Each row of a before or after table is a point. The points were changed in one or more steps. Then noise was added and the rows were shuffled. The steps act on how far a point lies along the listed directions, d1 being the first. Write out the steps. A step turns or swaps two directions, mirrors them in a line or flattens them onto one, adds a multiple of one to another, or multiplies one. Angles are multiples of 10 degrees, from the lower direction toward the higher: turns from -170 to 170, lines from 10 to 170 but not 90. Use the fewest steps. Two steps may share a direction if one is a turn and the other turns, adds or multiplies; they go together, in the order done. Otherwise the lowest direction goes first.

Directions:
(1): [-51 -24]
(2): [-24  51]
Before:
[[ -4  15]
 [ -1   6]
 [ 25  26]
 [  9  -4]
 [-34  28]
 [ 60   0]
 [ 51 -18]
 [ -7  26]
 [-20   3]
 [ 19  -5]
 [ 13  13]
 [ -2  38]
 [  2  25]]
After:
[[  3 -37]
 [  1 -17]
 [ 50 -19]
 [-17  12]
 [ 15 -10]
 [-21 -16]
 [ -4  -3]
 [-13  -8]
 [-44   1]
 [-14 -21]
 [ 47 -39]
 [  9  -3]
 [-24 -29]]
Steps: swap d1 and d2

Directions:
(1): [-17  42  44 -11]
(2): [60 21  2 -6]
(3): [ -8   9 -26 -57]
(4): [ 11 -42  38 -26]
Before:
[[ 15   3   9  22]
 [ 11   6   5  20]
 [ 10   9   1  -7]
 [  1  -4  19  15]
 [-18  -4  -2  22]
 [ 11  10   7  18]
 [ -6 -27  -3 -12]
 [-15  11  -6  -4]
 [-10   5  -4   6]
 [-19  -6   0  -1]]
After, 10 rows:
[[ 49  15  21   7]
 [ 63  18   5   3]
 [ 38   1   6  31]
 [-10  -4  -4 -16]
 [-10  -8   9  15]
 [-20 -21  -3   2]
 [  6 -10  -2   9]
 [-32  15   6  10]
 [ 51  10   1   3]
 [ 49   7   1  -1]]
Steps: swap d1 and d4; multiply d3 by 2.5; turn d2 and d3 by 70 degrees

Directions:
(1): [ 33 -53   1 -33   1 -38]
(2): [-30   6 -10 -59 -40  15]
(3): [-29 -32 -18  41 -46 -19]
(4): [ 22  32  50   4 -40 -29]
(5): [ 30 -29  21  10 -23  60]
Before, 14 rows:
[[-17 -30 -26  18  -8  -2]
 [  5 -24 -17   4  24   0]
 [ 24 -12  27  16 -14 -30]
 [ 31  -6  -3 -20  37 -26]
 [-10 -20 -16  10 -23   8]
 [-13 -27 -18  20   3  28]
 [ 33 -28 -19 -16  46 -26]
 [-28  14  -8 -16 -19 -10]
 [-30  34 -24 -12  -6 -17]
 [ -4 -10   2  -1  -7 -49]
 [-11   4  -3 -46   0 -36]
 [-32 -14 -29  12 -36  22]
 [  1  -6  -1  14 -30   6]
 [ 24  -6  -8  -8  60 -35]]
After, 14 rows:
[[ -6  -7 -12  21  21  29]
 [ -5  -9 -16  -1  13  13]
 [ -6 -15 -22   4  27   0]
 [ 25 -15  20   2   1 -37]
 [  0  -9  -2 -25   2 -38]
 [ -8 -11 -29  -5  37 -39]
 [ -8   7 -11   2 -11  38]
 [-14 -12  -8 -49 -16 -17]
 [-17  10   1 -25 -25   6]
 [  7 -18 -23 -10  19 -32]
 [ 18   0   7   7  -9  10]
 [  3  -4  -7   1  -1  20]
 [  5 -30 -40 -11  37 -26]
 [-28  33 -15 -26 -23  -2]]
Steps: turn d1 and d4 by -20 degrees; turn d2 and d5 by 30 degrees; multiply d3 by 0
